Each row is a point. The window is the flat piece filled in between its corners: a triangle in 3 columns, a solid with four corners in 4, and so on. A path goes straight from each point to the next, and from the last back to the first. List the points from which the path goes on through the window.

Window, 4 rows:
[[-1.6  3.0 -4.2 -3.4]
 [ 2.1  5.7  3.7 -4.0]
 [-2.1 -2.2  4.8 -1.6]
 [-0.6 -6.5 -5.8  2.5]]
Path:
(1): [ 1.1 -8.2 -0.4 -1.7]
(2): [-1.2 -3.7 -0.4  3.6]
(3): [-4.2  1.3 -0.1  1.6]
(4): [-0.1  0.0 -0.2 -4.5]
(5): [ 2.1 -5.0  0.2 -4.0]
(6): [-2.3 -2.3 -1.2  3.8]
(7): [-3.2  1.3  3.5  0.5]
(8): [ 3.1 -1.5  4.0 -6.6]
Through the window after points: 3, 7

Window, 8 rows:
[[ 4.2  5.8  1.5 -3.1  0.8 -3.2  2.1  2.8]
 [-7.1  4.7 -3.5  0.0 -8.5 -1.4  0.2  1.4]
 [ 1.7  0.6  1.9 -2.8  4.3  1.4 -0.1  0.7]
 [-3.2  8.1 -1.3  7.2  7.3  4.5  0.0  0.9]
 [ 6.5 -0.9 -1.5 -4.6  1.0  0.0 -6.3 -2.1]
 [ 1.4  2.4 -4.8 -6.9  5.5 -1.5  0.9 -2.8]
 [-3.7  2.2 -4.2  5.7  4.3 -1.7  1.2 -0.3]
 [ 6.1  1.5 -1.5  0.4 -1.7  1.4  3.5  2.9]]
Path:
(1): [ 1.2  2.2  1.7  1.1  2.0  1.8  3.0 -3.4]
(2): [ 4.4  4.6  0.5 -1.0  0.1 -1.0  2.7 -6.0]
(3): [ 2.3  1.2 -2.0 -2.5  2.2 -0.1 -0.9  5.5]
(4): [-1.2  1.9 -4.9  0.1  3.4 -0.1 -1.5  5.0]
(5): [ 1.6  3.0 -0.7  1.2  2.7 -0.7  0.0 -3.6]
(6): [-2.8  6.2 -1.1  2.9  4.3  1.3  0.1 -1.8]
(7): [-4.2  6.5 -2.9  1.9  5.4  0.9 -2.7  6.6]
(8): [ 1.7  3.0 -1.3 -0.4  3.4  1.4 -0.4  3.3]
Through the window after points: 2, 4, 8

Window:
[[-4.3  2.0  4.3  0.5 -8.1 -4.6 -1.4  0.3 -1.9]
 [-0.9  3.5  2.9  7.1 -4.2  5.3 -1.8 -4.2  0.2]
 [ 5.1  4.0 -9.8 -3.2 -7.2 -4.7  1.9 -4.4 -2.7]
 [ 2.3  0.0 -6.4 -6.0 -2.4  1.7 -0.4  4.8 -0.4]
 [-5.8 -2.0 -1.7  2.6 -6.6  3.3 -2.8 -3.0 -0.3]
 [-0.4 -2.4 -2.7  0.8  8.1 -0.9 -2.7  4.8  0.4]
 [ 0.6 -4.2 -0.3 -6.0 -2.1 -5.4  5.1  2.1 -0.5]
 [-3.9  3.0 -2.6 -0.6  4.8  0.0  2.4  2.4  1.0]
 [-4.9  5.3  7.1  2.7  5.8  2.1 -5.7 -6.4  3.4]]
Path:
(1): [-1.9  1.0 -2.0 -1.4 -3.0 -3.2 -0.1  1.9  5.7]
(2): [-1.4  0.5 -2.1 -3.8 -0.2 -0.6 -1.8  0.1 -3.1]
(3): [-3.1  3.4  0.6 -0.1 -2.2  2.1 -2.1 -1.6 -7.0]
(4): [-2.6  1.7 -1.4  2.6 -4.6 -2.6 -2.5 -1.5  4.9]
(5): [-1.8  0.4 -3.4  2.7 -0.4 -0.1 -1.5  0.9  8.3]
(6): [-1.6  1.7 -2.1 -2.3  2.3  4.2  0.7 -1.4 -6.9]
(7): [ 1.8  1.7 -7.1 -2.1 -2.7 -1.7  2.3 -4.9 -7.8]
(8): [ 3.7  4.0 -6.9 -2.2 -7.0 -4.3  0.0 -2.0  2.2]
(9): [-2.3  2.1 -0.4  0.4 -5.4 -2.1 -1.0  0.7  3.7]
(10): [-2.5  0.0  2.7 -0.2 -2.9 -1.5  0.5 -3.0 -8.8]
(11): [-3.6  1.8  1.1  0.8  0.2  2.2 -1.2 -2.9 -3.7]
(12): [-0.9  2.6 -1.4  1.9 -2.3  0.0 -4.8  0.1  7.0]
(13): [ 0.1  1.4 -2.0  1.0  1.5 -1.5 -1.9 -0.5  2.8]
(14): [-1.4  1.0 -1.2 -0.5  2.0  0.6 -1.1 -0.4 -3.7]
(15): [-4.9  1.8  3.6 -0.2  1.4  1.0 -0.9  1.1 -2.5]
(16): [-4.9  1.3  1.9  1.4  0.5 -0.9 -0.3  2.1  3.7]
Through the window after points: 7, 9, 13

Window:
[[ 2.7 -2.0 -1.2  1.6  8.4  1.8 -1.5  2.4  3.7 -3.2 -1.8 -5.4]
 [-9.7 -6.9  5.6 -2.0 -1.2 -1.1 -1.6 -0.7 -2.5  5.2  2.2 -0.2]
 [ 3.5  5.4  6.7 -0.4 -6.6 -0.5 -2.1  3.9 -2.8 -1.8  1.9 -0.8]
 [ 1.9  0.8  0.2  4.0 -0.3  1.5 -3.9 -8.2 -5.7 -1.2 -4.2  0.1]
 [-0.4  5.7 -1.0 -0.2 -0.5  1.0 -2.8  6.4  1.9 -4.1 -3.4 -1.6]
 [ 1.9  1.3  0.1 -2.4 -3.3  3.4  7.1  3.3 -4.7  2.9  1.9  4.0]
 [-5.7 -3.8  2.7  7.8 -0.2 -1.2 -2.0  0.0  2.3 -2.0  2.4 -4.9]
 [ 0.5  2.1  0.6  4.4 -4.5  2.1  2.4 -6.4  6.4  3.7  4.6  5.3]
 [-5.5  2.5 10.8  3.3 -7.2 -1.4  4.2 -1.7  0.3  4.6  0.9 -3.3]
 [ 1.2 -1.3 -5.3  0.8 -0.5 -8.2  6.0 -5.0  2.7  3.3  0.6  0.7]
 [-1.7 -3.4  3.9  4.4 -3.9  1.7 -6.4 -1.7  4.6 -6.7 -6.3 -2.4]
 [ 3.6  0.0  1.5  5.4 -2.0 -0.7 -4.1 -0.7 -2.1  1.9 -7.2  0.2]]
Path:
(1): [ 1.9  1.6  2.5 -0.2  0.5  0.3  2.6  0.2  0.4 -0.1 -2.2  5.0]
(2): [-0.3  4.1  4.8  0.0  3.1 -4.5  2.9  0.5 -0.2 -1.0  1.9  4.2]
(3): [ 0.1  0.0 -0.6  1.8 -2.5  2.2  0.7 -2.2 -2.8  3.1 -0.2 -1.1]
(4): [ 5.1 -1.0 -2.6  0.2 -4.7  2.9 -2.1 -3.2 -0.1  2.8 -3.7 -7.4]
(5): [-1.5  0.4  3.0  5.7  2.8 -3.6 -0.8 -0.9 -0.9 -1.3 -2.5  5.0]
(6): [ 0.2 -0.8  3.0  2.4  1.2 -2.7 -0.1 -2.4  2.2 -2.1 -2.7  4.8]
(7): [ 0.9 -0.1  0.3 -0.1 -3.7  1.3 -1.5 -1.4 -0.3  0.7 -2.2 -3.8]
(8): [-2.1  1.2  0.8  1.1 -3.3  0.7 -0.6  0.4  0.9  1.5 -0.9 -4.5]
(9): [-0.2  2.3  8.7  3.7  2.0 -1.7  2.4  1.9  1.6 -2.7 -1.0  2.3]
(10): [-4.0  0.7  3.9  4.2  5.3 -2.4  4.1 -2.4  1.3 -3.6 -3.7  1.5]
(11): [ 1.9 -3.2 -2.8  0.4 -3.1  3.2 -5.3  1.2  1.0  3.6  0.7 -5.1]
(12): [ 0.6  0.2 -2.2 -0.2 -4.5  2.1 -3.6  2.0 -1.9  2.5 -0.5 -7.5]
Through the window after points: 4, 8

Window (14 x 14):
[[ -2.6   4.9  -3.9   3.5  -1.9   0.6  -0.6   3.9  -0.4  -5.9  -1.4  -0.4
    0.8  -1.9]
 [  4.6  -3.5  -0.4  -6.4  -3.2   7.0  -1.1  -3.4   4.9  -2.1  -4.7   5.7
    2.9  -3.5]
 [  2.8  -2.8   1.3   4.1   2.4 -10.2   7.5 -11.7  -4.0   3.5   1.1  -8.9
   -6.1   0.1]
 [ -8.3   0.5  -8.6  -1.2  -5.6  -0.4  -5.3   0.7  -0.7  -2.0  -0.3  -4.2
   -4.5   1.3]
 [ -3.1   5.0  -6.5  -5.2   0.0  -2.2   0.4   1.2   0.2  -0.2  -3.6   2.3
    0.2  -1.5]
 [  4.3   1.1  -3.2  -3.4  -4.7  -3.6   1.7   3.6   1.1  -2.2   0.7  -1.6
    0.9  -1.5]
 [ -6.3   5.9   1.5  -2.0  -2.3  -7.8 -12.1   1.9  -0.1   0.0  -2.5   1.2
   -0.3  -6.4]
 [ -4.4   3.2   1.7  -2.6  -3.2  -3.4   3.4  -0.3   0.4  -1.1   5.9  -0.2
   -1.1  -2.4]
 [  2.3   1.3  -0.6  -0.3  -6.2  -1.3   2.9   0.7   0.7   6.1  -1.2  -2.4
    3.1  -1.2]
 [  6.0   0.7   1.4  -2.6  -3.0   2.8  -1.3  -1.3  -2.7   0.7  -1.2   1.1
   -4.2   2.4]
 [  2.5  -2.1   0.1  -1.7   3.1  -2.8   2.9   6.5   0.7   1.4  -3.9   6.2
   -2.9  -3.6]
 [ -3.3  -1.4  -2.7  -5.1   2.5   0.0   0.7   0.8   0.4  -1.3  -2.9  -3.8
    6.4  -0.5]
 [  3.5   0.3  -3.6   0.1 -11.0   4.0   0.9   4.0  -7.5  -4.3  -0.1   2.9
    5.7  -2.5]
 [ -4.2   3.9  -5.5  -5.2   2.0   0.2  -2.6   0.8   3.0   2.1   7.5  -0.8
   -2.5  -6.2]]
Path:
(1): [-1.4  3.4  3.2 -5.3 -1.1  0.9  3.4  1.3 -0.8 -1.3 -0.2 -4.2 -4.2 -6.3]
(2): [-1.2  1.6 -1.5 -0.9 -2.1 -2.4  3.2  0.1 -1.5 -1.0  0.5 -3.8 -2.5 -4.6]
(3): [-0.2  0.7 -0.7 -1.1 -0.8 -4.5  1.2 -3.1  0.2  0.7  1.9 -0.1 -0.4  1.0]
(4): [ 2.0  0.8 -4.8  1.5 -3.0 -2.1  0.2 -1.2  2.9  1.7  3.9  1.9  5.6  1.7]
(5): [-1.5  2.1  1.7 -3.3 -3.5 -2.1  2.6  1.3 -3.1  1.1 -4.7 -5.0 -4.6 -4.8]
(6): [-1.5  2.0 -2.2 -4.1 -1.7  1.5  0.4  1.4 -0.1 -0.7 -2.1 -3.7 -2.0 -6.0]
(7): [ 3.0 -1.6 -2.8 -0.3  0.3 -4.1 -2.2  1.7  1.2  1.1 -1.3  8.2  4.0  3.5]
(8): [-1.2  1.0 -3.6  3.0 -2.5 -0.6 -3.5 -0.9  0.5 -1.1  2.8  2.2  2.7  3.6]
(9): [ 0.4 -0.3  1.2 -4.6 -3.9 -1.7  3.3  0.5 -2.9 -0.9 -3.1 -4.9 -2.2 -7.8]
(10): [-2.7  4.1 -1.1 -6.1 -2.6  1.3  1.2  2.6 -1.8  0.8 -4.9 -3.7 -2.8 -6.5]
(11): [-0.8  0.2 -1.7 -0.3  1.0 -4.6 -3.0  0.5  1.9 -0.1  0.4  2.6 -1.2  0.3]
(12): [-1.0  0.8 -3.2 -0.5 -2.5 -3.3 -0.9 -1.9 -0.3  0.4  1.5  1.0 -0.2  0.8]
Through the window after points: 2, 4, 12

Window:
[[ -2.9   4.3   0.4  -0.5  -2.2  -3.3   1.3   5.5   0.7   3.8  -1.7   4.2
    0.6   1.6]
 [ -7.3  -1.9  -2.0   0.5   0.3   3.7  -2.0  -0.8   1.5  -4.2   0.5   4.8
    1.4   1.6]
 [ -1.7   0.8   7.8  -0.5   8.6  -3.0  -5.3   9.2   4.3   2.6   1.1   4.8
   -0.5  -0.5]
 [ -2.3   3.8  -0.7  -3.9   0.4   2.6  -0.9  -1.3   5.5   2.6  -4.0   1.7
    1.9   1.1]
 [ -5.0  -1.5  -1.1  -3.5   0.0  -1.9   9.2  -2.0   5.0  -9.0   5.7  -3.3
    3.6   9.2]
 [  1.5   5.0  -5.5   0.7   3.8   9.5   4.0   0.1  -0.3   3.7  -3.5  -5.1
    4.2  -1.8]
 [  0.6  -2.1  -3.2  -2.5  -3.9   3.6   2.1   3.4   5.5  -2.9   2.5   5.2
   -2.7  -4.2]
 [  2.7  -3.2   2.2  -5.3   6.1   3.2  -1.6   2.8  -1.4   5.3  -3.3   3.1
   -0.8  -3.9]
 [ -0.8   4.1   3.3   0.2  -1.4   6.7   4.1  -1.5   1.0   2.6  -1.4   1.1
   -2.0   3.5]
 [ -2.5  -2.9   1.9  -3.2  -4.6   6.4   2.8   7.3   2.2  -0.8   0.0  -6.0
  -11.6   0.0]
 [ -1.1   5.1  -2.4  -4.7  -3.3   5.3  -1.2   6.0   0.7  -0.1   0.0   5.0
   -6.1   1.9]
 [ -0.4   3.3   6.8  -4.5   0.1  -0.8  -6.0   7.1   0.8   4.9   0.7   6.0
    5.3  -1.6]
 [  7.3   3.5  -1.4  -2.2  -0.7   0.7  -0.6  -1.5  -0.4  -1.5  -2.3  -1.7
   -0.1  -3.8]
 [  7.8  -0.6  -7.8  -0.9  -0.6   3.0  -3.9  -1.4   1.2   3.8   6.1  -3.8
   -6.6  -5.8]]
Path:
(1): [ 3.0 -2.5  0.6 -1.6  0.0  3.0 -0.8  2.6  4.2  1.1 -3.0  2.4  2.6  3.8]
(2): [ 5.2 -1.7 -3.1  1.4 -0.8  6.5 -0.1  3.8  2.5  3.6 -4.1  1.9  3.5  2.3]
(3): [-6.2  6.6  3.4 -4.4  0.7  1.9  2.5 -4.0  0.8 -0.4  4.1 -0.7 -6.9 -1.9]
(4): [-3.2  4.0 -0.9 -3.1  1.0  0.1  2.7 -1.7 -0.7  0.5  3.2 -0.9 -0.5 -3.1]
(5): [ 1.0  0.4 -1.3 -2.5 -2.2  4.0  0.5  1.9  3.0 -1.1 -0.7  1.5 -0.4  3.2]
(6): [ 0.4  0.3 -1.3 -0.5  0.9  2.6 -2.1  1.0  2.9  0.4 -1.9  3.3  3.3  1.3]
(7): [-4.3  4.9 -1.4 -3.5  2.9  1.1  1.6 -1.0 -1.1  0.2  3.5  2.4 -1.3 -4.5]
(8): [-1.9  0.8  0.1 -3.2 -0.1  0.7  0.2  2.6  2.8 -0.3  2.3  2.7 -1.7 -2.7]
(9): [ 4.0 -1.6  0.2 -1.0 -2.6  0.7 -2.5  2.7  2.9  0.4  0.2  2.0 -2.6  4.3]
(10): [ 4.0 -2.7 -3.1  0.3 -2.1  3.7 -3.3  3.4  3.4  3.6  0.1  1.6  0.6  5.7]
(11): [-2.4  1.7  0.4 -4.3  3.0  1.8  2.2 -0.1  0.7 -1.2  0.8  0.4 -1.1 -4.3]
(12): [-3.6  2.5 -0.3 -1.9  2.1  3.7  0.7  0.9 -0.3  1.4  0.7 -0.1 -1.6 -3.9]
Through the window after points: 2, 10

Window, 14 rows:
[[ -0.6   6.1   3.4   7.1   2.3  -0.2   5.9   3.7   3.4   2.9   0.0  -5.4
    3.8   3.1]
 [ -2.1  -5.2  -4.6  -1.1  -3.6  -4.7   0.7  -7.8  -0.4   1.7   0.6   1.0
    2.2   1.1]
 [ -0.2   6.0  -2.8   8.1   2.6  -1.1   0.8   4.0   2.2   2.6  -3.7  -3.9
   -5.2   2.0]
 [ -3.7  -1.7   4.0  -1.5  -3.4   4.2  -1.5   4.9  -0.9   2.8  -3.3   1.1
   -3.1   4.0]
 [  0.9   5.9  -5.2   2.7   3.5   1.4   8.8   8.7   0.4   3.5  -2.5  -3.6
    0.2   2.5]
 [  4.0  -2.4   3.9   0.4  -3.4   4.8   3.3  -1.1  -1.1   1.5  -3.2   1.1
   -4.9  -2.1]
 [  3.5   4.8  -2.4   4.2   6.3   5.0   0.8   5.0   3.1   5.6  -5.7  -7.8
    2.6   2.9]
 [ -3.2  -4.9   3.1  -2.5  -1.9   6.2   1.9  -0.3  -2.3   1.6   1.3  -6.3
   -8.3   0.9]
 [  1.1  -5.6   0.8  -5.7  -2.3 -10.1   1.3  -3.1   3.8   1.4  -1.6  -1.8
   -1.3  -0.2]
 [ -2.8  -7.1  -0.2  -2.7   3.0  -7.6  -0.5  -3.8  -0.4  -4.4   0.2   2.0
    2.0  -4.5]
 [ -3.9  -7.9  -2.1  -2.0  -0.9  -4.7   1.2  -3.5   7.9   2.7   1.8   2.8
    0.1  -5.0]
 [  5.4   5.4  -3.7   5.7   3.2   3.2   2.5   7.2   5.7  -1.4   1.0  -4.5
    0.4   6.8]
 [ -2.5  -8.0  -2.2   1.1  -5.8  -5.3   1.4  -0.4   2.8  -2.5  -3.1  -3.3
    2.5  -3.8]
 [  0.5   1.7   0.8  -3.9  -5.2   2.6  -3.0   1.2  -1.8   2.6   2.5  -2.8
   -3.1  -4.5]]
Path:
(1): [ 0.7 -5.8 -0.4 -0.2 -2.3 -3.7  2.0  1.0  1.8  2.0 -0.3 -3.7 -0.7 -0.4]
(2): [-3.9  0.2 -0.4 -2.8 -1.4 -0.1  1.0 -3.9  1.5 -1.5 -2.6 -0.9 -2.2 -0.2]
(3): [-0.8  0.6 -2.7 -0.5  1.9  1.4  3.8 -1.2  6.1 -0.7 -3.4 -1.7 -1.8 -1.7]
(4): [ 0.6 -3.9  0.5  2.5  0.2 -1.4 -1.8  3.4  0.6  7.5  0.4 -2.8  2.7  0.8]
(5): [-1.1 -5.3  0.9  3.2 -1.0 -1.3  1.1  4.0 -2.8  4.8  3.2 -3.9 -2.4 -0.5]
(6): [-2.4  1.5  1.1 -4.4 -2.1  5.6  1.5 -1.8  4.8 -3.1 -7.3 -1.9 -2.3  2.6]
(7): [-2.3  2.5 -0.9 -0.4  2.7  0.2  0.6 -5.2  4.6 -1.5 -4.2 -2.2  0.9 -0.1]
(8): [ 0.8 -4.3 -0.6  2.2 -1.6 -2.6  3.1  3.9 -0.4  3.2  2.8 -2.3 -2.5 -1.7]
(9): [ 4.1 -4.6  2.0  3.5 -0.6 -1.5 -0.1  3.1  1.7  5.7  4.5 -3.8 -1.9 -1.4]
(10): [-3.0  5.2 -1.5 -2.1 -2.3  1.9  1.4 -0.6  0.0 -0.7 -3.5 -1.8 -0.5 -0.1]
(11): [-2.7  3.2  1.8  0.5 -2.1  2.2  4.0 -0.5  7.1 -2.9 -1.7 -3.2 -0.1 -1.2]
(12): [ 3.0 -5.7 -2.1  2.0  2.1 -5.0  0.4  4.4 -3.5  5.3  0.5 -1.9  2.3  3.2]
(13): [-0.8 -4.3  0.3  3.7  0.5 -4.4  2.4  0.3 -0.8  4.3  1.3  0.4  2.7 -1.2]
(14): [ 0.3  2.4 -3.0 -5.1 -0.5  4.5 -1.9  1.9  5.6 -6.7 -7.4 -7.6 -3.8  0.0]
(15): [-2.0  0.9 -0.5 -4.3  1.1 -3.5  4.1 -2.8  4.8 -2.3 -1.6 -2.6 -2.1 -0.1]
(16): [-0.2 -4.9 -0.3  0.7 -1.7 -1.3  0.7  0.3 -0.3  3.2 -0.1 -1.7 -0.8 -0.2]
Through the window after points: 1, 3, 5, 9, 13, 15

Window (14 x 14):
[[ 3.0 -2.3  2.1  3.2 -1.0  0.3 -2.2 -1.8 -3.7 -2.1  1.2  3.6  2.5 -5.1]
 [-0.8 -9.2  2.7 -1.5 -1.7 -4.6 -3.3  5.2  2.8  2.5 -5.8  7.6  2.5  9.5]
 [-1.6  7.4 -1.7 -0.7  4.6  3.1 -6.8  3.7  2.1  0.7  7.1  0.7  3.3 -3.3]
 [-0.2 -4.6  4.6 -5.9 -0.8 -4.2 -4.9 -0.5  6.9 -5.9  4.2  0.3 10.0  4.3]
 [-0.2  1.1  0.3  2.2  1.0  1.6 -5.2 -7.2  7.3  0.5  2.9 -1.4 -2.4  0.3]
 [ 2.0 -3.6 -3.5  2.7 -0.4 -1.2  6.1  4.8  2.2  1.6  3.6 -5.3 -5.0  3.1]
 [-2.9 -7.4  1.6 -1.5 -1.2  1.2  1.2 -1.2  2.0  4.5  1.4  5.9  2.8  5.2]
 [-8.7 -1.7 -2.0 -0.7  0.6 -3.9  3.8  1.0 -0.9  3.3 -1.7  1.8  1.1  8.1]
 [ 6.8 -1.1  2.7 -1.6  6.5  1.3 -1.5 -2.2 -1.7 -2.3  2.1  0.1  5.5 -2.4]
 [ 4.5 -5.5 -3.5 -5.8 -1.5 -2.9 -2.8  1.8 -0.2  5.0 -3.1  2.1 -7.3 -1.5]
 [-4.3  1.6 -3.4 -0.5  3.8  3.8 -2.8  1.4 -3.8 -4.9  2.9  4.3 -2.4  1.6]
 [ 0.7  4.5 -9.6 -1.8  0.3  0.4  4.1 -0.7  6.2 -1.2  1.8 -1.9 -0.5  3.3]
 [ 1.3  4.0  0.5 -3.1  1.2 -2.1  0.4 -3.4  1.0  0.9  4.0  6.4 -2.5  2.9]
 [ 2.3 -4.6  7.7 -1.9  2.0 -1.0  8.9  0.1  5.1 -0.8 -0.9  0.8  3.6 -2.2]]
Path:
(1): [ 2.3 -1.6  2.2 -1.1 -1.3  1.1 -1.1 -1.3 -1.0  0.5 -0.8  2.8  3.0  2.6]
(2): [-3.2  2.0  1.6 -6.9 -2.9  1.5  5.2 -0.8 -5.5 -0.1 -7.0 -3.6  3.6  3.3]
(3): [-1.0 -1.8 -1.0  1.5  3.9 -1.8 -2.5  0.0  3.5  0.8  4.6  3.3  1.0  2.2]
(4): [ 1.3 -2.6 -3.7  3.3  4.7 -5.2  3.5  0.4  2.1  1.6  3.3 -1.9  0.2  1.9]
(5): [-2.4 -0.1 -0.2 -2.1 -1.6  1.8  0.2  3.1  1.1  0.8  1.4  0.9 -1.3  3.4]
(6): [ 1.4  0.5  5.5  0.2 -4.6  6.7  1.4  0.3  2.4  5.6 -1.4  0.3 -4.5  6.5]
(7): [-1.0 -4.6 -4.8 -1.8  4.7 -6.0 -2.1  1.7  1.1 -4.5  2.4  2.5  5.3 -2.6]
(8): [-2.8 -3.4 -2.4  2.5  2.0 -4.5  1.1  2.0  2.4  0.4  2.4  2.6 -0.2  1.6]
(9): [ 5.7  1.0 -2.6 -8.0 -3.2  4.6  1.0 -1.2  2.0  1.6 -1.2 -3.3 -1.7  3.3]
(10): [ 1.4  0.0  2.1 -4.3 -1.1  2.5 -1.9  0.4  0.8  1.8  1.9 -0.6 -0.5  4.2]
(11): [ 0.1 -4.4 -3.2  3.5  8.8 -3.5  2.0 -2.3  2.0 -3.7  1.5  4.9  6.0 -2.7]
(12): [ 1.9 -4.5 -4.2  0.0  2.6 -4.6 -3.4  1.4  4.3  0.7  2.5  3.1 -1.4  0.4]
(13): [-0.9  1.6  0.9 -2.1 -0.3  1.3  2.5  1.4 -0.6 -0.2 -0.5 -1.2  0.8  3.4]
(14): [-0.5  1.9 -1.9 -2.7 -1.3  0.1  1.4  0.4  0.9  2.8  0.6 -0.6  1.1  3.6]
(15): [-4.3 -4.2 -2.4  1.0  4.4 -4.7  1.5 -1.6  4.6 -3.9  2.4  5.7 -0.7  4.3]
(16): [ 1.2 -4.7  0.4 -0.5  4.6 -3.3 -1.5  2.1  1.9 -1.0  0.9  2.7  1.8  0.3]
Through the window after points: 2, 4, 8, 14, 16
